Each row is a point. The window is the flat piece filled in between its corners: a triangle in 3 columns, a solid with four corners in 4, and so on. A path goes straight from each point to the next, and from the last back to the first. After which points does the path pass through the window?

Window:
.18,.09,-.06,-.14
.75,-.04,.09,-.15
.16,-.31,-.12,.24
-.57,-.02,.35,.17
Path:
(1): .21,.25,.13,.39
(2): -.13,-.49,.20,-.17
(3): -.45,-.32,.29,-.22
(4): -.32,.27,.25,.51
(5): .62,.15,-.10,.30
(6): .34,-.39,.13,-.31
(7): .19,-.24,.19,-.18
(8): .22,.15,.19,.31
Through the window after points: 3, 5

Window (6 x 6):
-.17,-.30,-.02,-.21,.55,.35
-.38,-.01,-.07,-.27,.50,.12
.14,.09,.00,-.18,-.31,-.03
-.43,-.61,.27,-.68,.27,-.18
-.11,-.22,-.26,-.08,-.63,-.16
-.34,-.15,.39,.10,-.27,.00
Path:
(1): .02,-.07,-.05,-.10,-.03,-.36
(2): -.22,-.06,-.01,-.32,-.22,.33
(3): -.66,-.30,.13,-.72,.25,.26
(4): -.39,-.46,.16,-.28,.44,-.09
(5): .07,-.15,-.02,.06,-.13,-.31
(6): -.16,.12,-.02,-.43,-.26,.30
(7): -.34,-.33,.24,-.47,.16,.14
(8): -.17,-.34,.12,-.13,.42,-.32
Through the window after points: 1, 5

Window:
.45,-.39,.31,-.19,-.14,.04,-.24,.45
.02,-.73,-.08,.09,.61,.35,.19,-.16
.13,-.19,.51,.14,.19,-.24,.15,.26
-.03,-.19,.11,.62,-.37,.18,-.47,.13
.04,.32,-.09,-.57,-.78,-.03,.03,.16
-.13,.12,-.04,.33,-.01,.25,-.76,.10
-.41,-.23,-.16,-.83,-.65,-.03,-.28,-.09
-.06,-.37,.49,.19,.31,.48,.08,.19
Path:
(1): -.24,-.26,-.09,-.04,-.03,.19,.06,.67
(2): .03,-.31,.33,-.04,-.04,.21,-.16,-.06
(3): .04,-.04,.42,.20,-.15,.27,-.62,-.51
(4): -.13,-.05,-.20,.10,.04,.12,-.39,.62
(5): -.12,-.31,-.12,.08,.10,.20,-.20,.27
(6): .05,-.22,.09,.09,.14,.25,-.22,-.16
(7): .29,-.20,.29,-.06,-.13,.07,-.33,.11
(8): .13,-.30,.09,.00,-.11,.13,-.30,.49
(9): -.13,-.47,.10,.38,.27,.33,.15,.76
(10): .28,-.23,.50,.21,.25,.19,-.08,.05
(11): .13,-.47,.38,-.05,.06,.17,.10,-.17
(12): -.02,-.42,.17,.01,.17,.16,.14,.32
Through the window after points: 1, 3, 5, 7

Window, 9 rows:
.08,.08,-.27,-.47,-.23,.17,-.41,-.10,-.17
.01,.37,-.45,-.13,.39,.91,.12,.12,.17
-.09,-.18,-.73,-.05,.42,.57,.50,.13,.17
-.31,-.56,.88,.61,-.38,.17,.10,.02,.11
.08,-.22,.47,.31,-.03,-.18,-.08,.16,.39
-.65,.01,-.27,-.19,.19,.10,-.14,.23,.42
.06,-.22,.55,.46,-.71,-.01,-.19,.55,-.14
-.15,.16,-.13,.36,-.29,-.10,-.40,-.10,-.07
-.09,.42,-.12,-.20,-.26,.06,.19,.00,-.05
Path:
(1): -.06,-.11,-.10,.06,-.51,.26,.00,.07,.80
(2): -.39,-.07,.20,.10,.25,-.06,-.15,.30,-.13
(3): -.06,.03,.16,.11,-.13,.16,-.13,.22,-.34
(4): -.25,.11,-.52,-.13,-.49,.61,-.02,.07,.44
(5): -.01,-.10,-.07,.22,-.33,.31,-.09,.07,.30
(6): -.20,-.05,.07,.23,.06,.10,-.21,.24,-.13
(7): -.18,-.09,.16,.09,.39,.30,-.07,.20,-.29
(8): -.26,-.20,-.15,.17,-.20,.28,.21,.05,.43
Through the window after points: 1, 7

Window (11 x 11):
-.41,-.19,-.38,-.18,-.39,.69,.23,-.05,.34,.35,-.13
.08,-.34,-.09,-.22,-.53,.60,-.31,.14,.14,.22,-.20
.23,.15,.04,.75,-.26,.16,-.08,.17,-.07,-.25,.20
.15,-.33,.05,.45,-.02,-.15,-.28,-.32,-.20,-.57,.13
.03,-.31,.43,-.63,.42,.28,.02,.59,-.41,-.18,.42
.00,-.57,-.08,-.15,-.42,.16,.23,.20,.15,.43,-.11
.34,-.24,.33,-.50,.94,.23,-.17,.51,-.13,.15,.30
.25,.29,-.50,.51,-.20,-.36,-.25,.12,-.20,-.60,.09
-.20,.02,.21,.42,-.25,-.26,-.56,.06,.01,-.05,.28
.19,.09,-.12,.42,-.27,-.09,-.17,.21,.46,-.62,.23
.18,.45,.20,.26,-.50,-.13,-.11,-.20,.20,-.15,.00
Path:
(1): -.04,.04,-.04,.39,-.13,-.04,-.13,.26,.21,-.48,-.11
(2): .41,.06,-.10,.20,-.35,-.02,-.19,.04,.36,-.35,.58
(3): .30,-.02,-.14,.17,-.30,.12,-.11,-.18,-.07,.14,.72
(4): .05,.02,.17,.26,-.16,.16,-.18,.25,.08,-.24,-.27
(5): -.03,.12,-.07,.34,-.05,-.16,-.16,.27,.09,-.55,-.31
(6): .32,.06,-.24,.37,-.32,-.02,-.18,.08,.15,-.35,.51
(7): .34,-.21,.04,-.43,.22,.28,.00,.25,-.14,.03,.73
(8): -.17,-.16,.29,-.04,.34,.14,-.18,.43,.00,-.12,-.36
(9): .02,-.07,.23,.36,-.12,.14,-.08,.23,.02,-.13,-.19
(10): .35,.06,-.31,.06,-.32,.12,-.05,-.04,.05,.03,.65
(11): .25,.04,-.36,.20,-.44,.13,-.05,.06,.13,-.30,.62
(12): .06,-.03,.15,.31,-.11,-.04,-.25,.26,.42,-.44,-.21
(13): -.08,-.28,.22,-.17,.05,.16,.02,.37,-.11,-.10,-.09
(14): .35,-.24,-.04,-.30,-.14,.36,-.23,.10,-.13,.04,.76
(15): .17,-.12,-.09,.04,-.14,.13,-.19,.03,-.14,.02,.36
(16): -.29,.11,.24,.14,.10,-.03,-.20,.26,-.12,-.06,-.52
Through the window after points: 1, 3, 5, 7, 9, 11, 13

Window, 12 rows:
.09,.17,-.06,.67,.36,-.08,-.14,-.48,-.41,.42,-.16,-.12
-.16,.52,.68,-.82,.50,.01,.13,.15,.72,-.15,-.12,.52
.34,.06,-.27,.42,.14,.05,.26,-.55,.28,.16,.27,-.12
.31,.14,.22,-.66,.52,-.14,.11,.49,.15,-.11,.16,.26
-.23,-.05,.41,.11,-.34,-.19,-.32,-.52,-.45,.53,.55,-.55
.06,.12,-.34,.10,.15,.56,-.13,-.31,-.10,.56,.13,.07
-.57,-.28,.05,.53,.21,.17,.09,-.46,-.50,.26,.53,-.36
-.01,.25,.10,-.71,.04,-.02,.35,-.08,.02,-.29,-.31,.30
.26,-.15,.22,.21,.20,.49,-.15,-.26,.00,-.08,-.12,-.28
.08,.33,.12,-.55,.34,-.03,-.33,-.08,.27,-.55,.14,.65
.17,.48,.03,.62,-.08,.40,.15,-.10,-.25,.09,.25,-.02
-.21,.06,.13,-.38,.00,-.19,-.12,.46,.55,-.18,-.20,.42
Path:
(1): -.07,.30,-.22,.16,.03,.20,-.33,-.23,.02,.22,.18,-.80
(2): -.11,.15,.01,-.26,.23,-.02,-.09,-.15,.10,.03,.14,-.14
(3): .07,-.36,.45,-.08,.02,.02,-.04,-.21,.01,.44,.13,.39
(4): .18,-.03,.27,-.19,.17,.08,.03,-.06,-.02,.00,-.06,.29
(5): -.06,.37,-.08,-.39,.26,.13,.14,-.01,.16,-.25,-.04,-.27
(6): -.26,.54,-.16,-.07,.41,.04,-.25,-.07,-.08,-.07,.18,-.49
(7): .04,-.19,.33,.18,-.07,.23,.37,-.30,-.13,.18,.08,.43
(8): -.01,-.07,.21,.14,.13,.09,.13,-.26,-.24,.35,.13,.21
Through the window after points: 4, 6

Window:
-.25,-.18,.12,-.28,-.50,-.39,.14,.17,-.24,-.04,-.41,-.34,.22,-.39
-.17,.94,-.46,-.14,.11,-.15,.18,.36,-.08,-.25,-.62,.89,-.41,-.40
-.26,.02,-.32,-.06,.36,.00,-.05,.05,-.39,.46,-.37,-.09,-.32,-.06
.07,.27,-.20,.28,.19,-.03,-.28,-.11,-.27,.41,.20,-.02,.09,.24
-.19,.03,.26,-.03,-.26,.07,.01,.14,.42,-.05,-.03,-.26,.01,.02
.18,.00,.39,-.34,.29,.12,-.10,-.04,-.23,-.71,.02,.06,-.12,.06
.32,-.42,.18,-.38,.21,-.26,-.10,-.08,.10,-.03,.37,.18,-.27,.37
-.02,-.20,.16,-.51,.35,.28,-.07,.20,.15,.01,.22,-.21,.61,-.06
-.14,.25,.25,.39,.49,-.34,.32,.11,-.12,.28,.18,-.37,.16,-.15
.06,-.35,.07,.20,-.34,.24,-.11,.43,.07,.09,-.05,.05,.11,-.27
.24,.08,-.14,.34,.25,.03,.47,-.12,.24,.20,-.29,.19,.19,-.06
.22,.22,-.24,.01,-.24,-.08,.00,.55,.06,.03,-.18,-.29,.00,-.04
-.17,-.36,-.29,.29,.07,.04,.11,-.30,-.52,-.75,.54,-.25,-.21,-.18
-.07,-.34,-.01,.16,.42,.00,-.25,.10,.19,-.20,.01,-.13,.45,.03
Path:
(1): -.11,.04,-.06,.06,.11,-.01,.20,.14,-.12,.06,-.19,-.01,.04,.06
(2): -.31,-.15,-.03,.10,-.17,-.04,.35,.35,-.20,-.06,.08,.16,.18,.40
(3): .32,.07,.06,-.06,.22,-.10,-.16,-.14,.18,-.12,.01,-.29,.05,-.45
(4): .12,.12,-.07,-.07,.17,.09,-.28,-.20,.11,-.17,.05,-.17,.08,-.45
(5): -.32,-.26,.06,.20,.12,-.13,.40,.38,-.25,-.08,.15,-.02,.10,.44
(6): -.15,.01,.15,-.07,.10,.01,.24,.22,-.25,-.21,.02,.23,.15,.32
(7): .26,-.02,.06,-.21,.24,-.05,-.31,-.13,.07,-.15,.05,-.22,-.16,-.31
(8): .18,-.01,-.11,-.06,.15,-.21,-.14,-.06,.00,-.10,.11,-.22,-.03,-.33
(9): -.17,.07,.03,.17,-.07,.11,.19,.30,-.20,.03,-.10,.00,.09,.32
(10): -.33,.07,.35,.07,-.08,-.09,.55,.14,-.31,-.07,-.05,-.04,.13,.45
(11): .04,.00,-.03,.09,.23,-.14,-.06,.06,-.04,.00,.02,-.20,.08,-.31
(12): .24,-.03,-.18,.00,.23,-.26,-.24,-.09,.03,.34,.00,-.34,-.11,-.62
Through the window after points: 4, 6, 8, 10, 12

Window, 14 rows:
-.03,-.52,.17,.15,.71,-.45,.05,.34,-.15,-.60,.19,.29,-.14,.34
.31,-.10,-.25,.20,-.72,-.08,-.45,-.15,.00,.28,.04,-.24,.35,-.23
-.07,-.13,.94,-.02,-.35,.48,-.62,-.38,-.54,.24,.03,.10,-.46,.20
-.25,-.01,-.10,-.03,-.36,-.09,.70,-.02,.27,.18,.44,-.12,.76,-.08
-.07,-.06,.16,-.28,-.58,.24,.40,.05,.17,.18,-.08,.00,-.46,-.22
-.15,.28,.35,.04,-.33,-.09,.09,.64,.44,-.23,.02,.33,-.09,.25
.21,.44,-.06,.31,-.42,.34,.25,-.14,-.68,-.22,.33,.13,-.06,-.34
-.45,-.27,-.32,.46,.05,-.01,-.18,.33,-.53,-.47,-.11,.31,.31,.02
-.36,.63,-.03,-.48,-.14,.19,-.02,-.12,.02,-.03,.70,-.57,-.28,-.22
-.02,.12,.03,.26,-.44,-.50,.25,-.15,.18,-.44,-.20,-.14,.38,.04
.12,.17,-.04,.03,.49,-.26,.08,-.28,-.06,.32,-.03,.49,.37,.23
.10,.03,-.46,-.56,-.15,-.64,.41,-.05,-.24,.06,.24,-.03,.56,.03
-.14,.57,.25,-.33,.12,.42,-.14,.31,-.04,-.43,.10,-.33,.32,-.20
-.08,-.43,.27,-.24,-.40,.22,-.26,-.57,.07,-.06,.09,.56,.26,.03
Path:
(1): -.26,.15,.47,.03,-.20,-.33,-.24,-.13,-.23,.08,.09,.23,.07,-.66
(2): .12,-.09,-.03,.14,-.22,.53,.05,.07,-.05,-.17,.10,-.01,-.06,.64
(3): -.08,.01,-.20,.15,-.20,.30,.23,-.11,-.09,.00,-.02,-.36,.32,.77
(4): -.02,-.03,.17,-.14,-.05,-.13,-.06,-.14,-.13,-.09,.21,.24,.17,-.39
(5): -.17,.16,.21,-.05,-.20,-.15,-.01,.02,-.14,-.10,.09,.09,.18,-.18
(6): .14,.02,.09,.04,-.27,.25,.00,-.16,-.01,-.27,.04,-.11,.11,.23
(7): .10,-.09,-.54,-.22,.04,.33,-.12,-.03,.28,-.13,.07,.00,.16,.71
(8): -.09,.16,.11,-.02,-.07,-.15,.17,.06,-.13,-.13,.12,.11,.26,-.26
(9): -.19,.01,.31,-.16,-.24,-.10,.04,-.01,-.15,-.02,-.02,.13,-.10,-.52
(10): .15,.23,-.09,-.08,-.12,.11,-.08,.03,-.02,-.20,.10,.06,.02,.43
(11): .21,-.15,.00,.10,-.18,.09,.15,.02,-.07,-.05,-.06,.07,.16,.37
(12): -.40,.12,.32,-.13,-.05,-.50,.05,-.12,-.17,.17,.12,.64,.31,-.57
(13): -.28,.26,.25,-.40,.02,-.61,.01,.04,.26,-.07,-.01,.05,.10,-.78
(14): -.06,-.03,-.10,.11,-.26,.34,.07,-.03,-.07,-.01,.30,-.10,.21,.78
(15): -.03,.14,-.54,-.14,-.02,.25,.16,-.08,-.19,-.10,.06,-.04,.54,.62
(16): -.15,.03,.13,-.03,-.06,-.25,-.01,.15,-.18,-.19,.10,.10,.18,-.32
Through the window after points: 5, 15

Window (14 x 14):
.32,.03,-.56,-.30,.13,-.22,.12,.40,.26,-.27,-.45,-.22,-.79,.04
-.15,-.21,-.51,-.14,-.22,-.65,-.26,.12,.12,.49,-.45,.04,.44,.28
-.78,-.14,.38,.20,.49,.01,-.27,.03,-.30,.17,.12,.17,-.11,-.18
-.24,.07,-.02,.05,.07,.17,.15,.29,.28,.06,.17,-.36,-.16,.07
.21,.50,-.18,.10,.31,-.52,-.12,.50,.33,-.60,-.51,-.29,-.08,.52
.19,-.11,-.07,.17,.35,-.17,-.06,.23,-.19,.10,-.61,.03,-.06,.56
-.09,-.06,-.27,.13,-.16,-.11,.12,.40,-.69,-.02,.17,.01,.56,-.50
-.40,-.59,.25,-.27,.14,-.18,-.04,-.01,-.09,-.03,.15,-.22,-.37,.14
-.11,.26,.54,-.32,.69,-.04,.69,.56,.50,-.12,-.13,.62,.08,-.07
-.07,.13,.10,.01,-.51,.11,-.06,.05,-.09,.07,.24,.29,.00,.03
.42,.32,-.55,-.01,-.19,-.33,.38,-.31,-.11,-.13,.06,-.03,.21,-.32
-.32,-.10,-.69,.21,.05,.00,-.16,-.33,.07,-.62,.42,.20,.87,-.02
.03,.25,.06,-.35,.04,.17,-.07,.14,.07,-.17,-.27,-.11,.18,.02
-.62,-.41,.26,.15,-.18,.09,.04,-.02,-.21,-.06,-.40,-.30,-.61,.07
Path:
(1): .31,-.08,.12,.03,.02,-.14,-.17,.33,.19,-.10,-.34,-.05,-.03,-.27
(2): .45,-.59,.25,-.29,-.09,.17,-.32,.03,.23,.12,.09,-.45,.26,-.29
(3): -.61,.75,-.35,.04,.22,-.27,.41,.34,-.13,-.28,-.44,.48,-.15,.39
(4): -.21,.49,-.33,-.45,-.25,-.21,.49,.31,-.32,-.02,.04,.14,.19,-.08
(5): .10,-.11,-.14,.20,.15,-.12,-.14,.12,.14,-.11,-.23,-.04,.14,-.01
(6): .07,-.38,.32,.39,.10,-.02,-.06,.05,.08,-.15,-.15,-.35,.24,-.54
(7): -.45,.13,-.38,-.25,-.14,-.15,.14,.31,-.45,-.02,-.06,.11,-.24,.36
(8): -.37,-.08,-.46,-.15,.05,-.28,.05,.06,-.02,.05,-.17,-.02,-.11,.28
Through the window after points: 2, 6, 8

Window (14 x 14):
-.21,.17,.00,-.43,-.02,-.22,-.08,.32,-.07,-.05,.33,.15,.26,-.25
-.05,-.45,-.09,-.43,-.37,-.17,-.28,.12,-.12,.12,-.25,.07,.49,.16
-.35,.12,-.15,-.39,.42,.06,-.22,.18,-.07,-.51,-.32,-.40,.65,.03
-.04,.05,-.48,-.02,.09,-.07,-.37,-.22,.12,.16,.26,-.59,-.30,.05
-.19,.04,.03,.37,.02,.41,-.25,-.24,.32,.16,.00,-.22,-.03,.24
-.17,.38,.24,.17,-.29,-.14,.34,-.02,-.40,-.10,-.26,-.24,.38,.15
.60,.31,.67,.41,.15,.13,-.34,.18,-.58,-.84,.16,.07,.18,-.02
-.49,.00,.32,-.11,.43,-.34,-.11,-.24,-.01,.31,-.23,.49,-.23,.00
.52,-.01,.29,-.09,-.07,.09,.05,-.38,.22,.09,.13,-.05,.15,.16
-.38,-.31,.23,.03,-.16,-.16,.15,.22,-.03,.20,-.08,-.50,-.16,.19
.00,-.41,-.40,-.02,.00,.07,.44,-.19,.09,-.60,.21,.14,.39,-.17
.42,.31,.09,.06,.39,.31,.00,-.35,-.37,.27,.63,.05,.12,.20
.04,-.22,-.05,.50,.22,-.48,-.11,.42,.34,.20,.01,.03,-.44,.16
-.03,-.03,.07,-.43,-.24,-.03,-.28,.31,.02,.51,-.37,.03,-.48,.47
Path:
(1): .23,-.16,.17,.12,.04,.37,.22,-.13,.00,.42,-.06,-.19,.22,-.53
(2): -.25,-.03,-.01,-.19,.01,-.42,-.12,-.02,.01,-.39,.18,.04,-.11,.73
(3): -.11,.02,.13,-.26,-.14,-.13,-.02,-.07,.05,-.40,.12,-.08,.03,.45
(4): .14,.00,.02,.10,.09,.12,-.05,.09,-.19,.19,-.03,.03,.05,-.09
(5): .06,-.18,-.16,.24,.04,-.13,-.08,.23,-.09,.20,-.22,-.14,.01,-.20
(6): -.09,.09,.07,.11,.06,-.19,-.01,.03,.08,-.05,.09,-.11,-.05,.27
(7): .00,-.07,-.02,-.28,.05,-.28,-.11,.10,-.01,-.13,.32,.01,.12,.46
(8): .12,.06,.15,.08,.04,.06,.06,.00,-.20,.09,-.25,-.05,.02,-.38
(9): -.04,-.08,.05,.01,.08,.16,-.02,.03,-.21,-.03,-.10,-.16,.15,-.21
(10): -.12,.10,.16,-.23,-.17,-.16,-.06,-.09,-.01,-.10,.10,.00,.21,.45
(11): -.15,.03,.16,-.34,-.15,-.17,-.23,.07,.11,-.05,.09,-.22,-.06,.94
(12): -.04,-.15,.03,-.02,-.06,.03,-.01,.22,-.10,.44,-.31,-.01,-.28,-.27
Through the window after points: 1, 3, 5, 11

Window, 14 rows:
.15,-.13,.04,.33,-.09,.73,-.04,.44,.48,.10,.51,-.02,.13,.15
-.27,.24,.07,.24,.49,.23,-.28,.77,.21,.18,.05,.15,.06,.44
-.38,.10,-.18,.64,.12,.61,-.44,.02,.10,.31,.14,.28,-.13,.22
.82,.17,-.34,.22,.02,-.59,-.01,-.49,.18,.51,.34,-.11,-.09,.15
-.44,.29,.10,.03,-.08,.07,-.04,.32,-.08,.24,.42,.38,.21,-.12
.01,-.04,-.41,.20,.07,.17,-.04,.66,-.10,.07,.03,.67,-.24,-.06
.23,-.23,-.66,-.06,-.48,-.78,-.30,-.37,.31,.13,.08,-.02,-.14,.50
-.30,-.08,.58,.36,.19,.44,-.07,.51,.37,.31,-.09,.13,-.24,-.35
.51,-.16,-.17,-.48,.22,-.34,.03,-.76,-.02,.08,.24,-.10,-.32,.38
.02,.27,-.06,.28,.10,.49,-.26,.24,.14,-.13,-.10,-.25,.19,-.27
.57,-.21,-.24,-.43,-.06,-.31,-.38,-.42,.00,.61,-.12,.28,.24,.33
.70,.02,.29,.19,.05,-.18,.10,-.84,.34,-.16,-.16,.24,.26,.62
.18,-.53,-.37,.29,-.08,-.51,-.29,.06,-.46,.23,.30,-.01,.10,.26
-.27,-.02,-.15,.41,.18,.57,.52,.32,.28,.38,-.07,-.16,.20,.00
Path:
(1): .08,-.56,.15,.51,.68,-.20,.05,.17,.27,-.16,.22,.51,.41,-.25
(2): .15,.36,-.21,-.07,-.29,.07,-.22,-.23,-.01,.39,-.09,-.10,-.20,.46
(3): .32,.02,-.09,.08,-.12,.00,-.22,.06,-.31,.41,.09,.12,-.07,.36
(4): .24,-.13,-.39,.00,.12,-.21,-.09,-.41,.54,.10,.08,.07,.33,.17
(5): -.21,-.11,-.30,.07,.18,.14,.12,-.21,.38,.10,.21,.02,.18,.00
(6): .27,.08,.01,.19,-.11,-.12,-.09,.09,.01,.30,.05,.14,.02,.28
(7): .28,.09,-.12,.23,-.25,.09,-.11,.11,.01,.18,.12,-.04,.00,.15
(8): -.21,-.28,-.15,.21,.32,-.20,-.08,.01,.31,.04,.18,.32,-.01,.23
(9): -.20,-.32,-.36,.18,.00,.11,-.12,.20,.12,.22,.52,.23,.47,-.45
(10): .29,.10,.28,.32,.04,-.20,-.23,.10,-.26,.24,-.30,-.01,-.63,.87
(11): .34,-.39,-.10,.29,-.52,.08,.17,-.05,-.40,.13,-.21,.11,-.20,.76
(12): .05,.05,-.13,.03,.38,-.08,-.22,.07,.15,.24,.35,.10,.11,-.09
Through the window after points: 5, 9
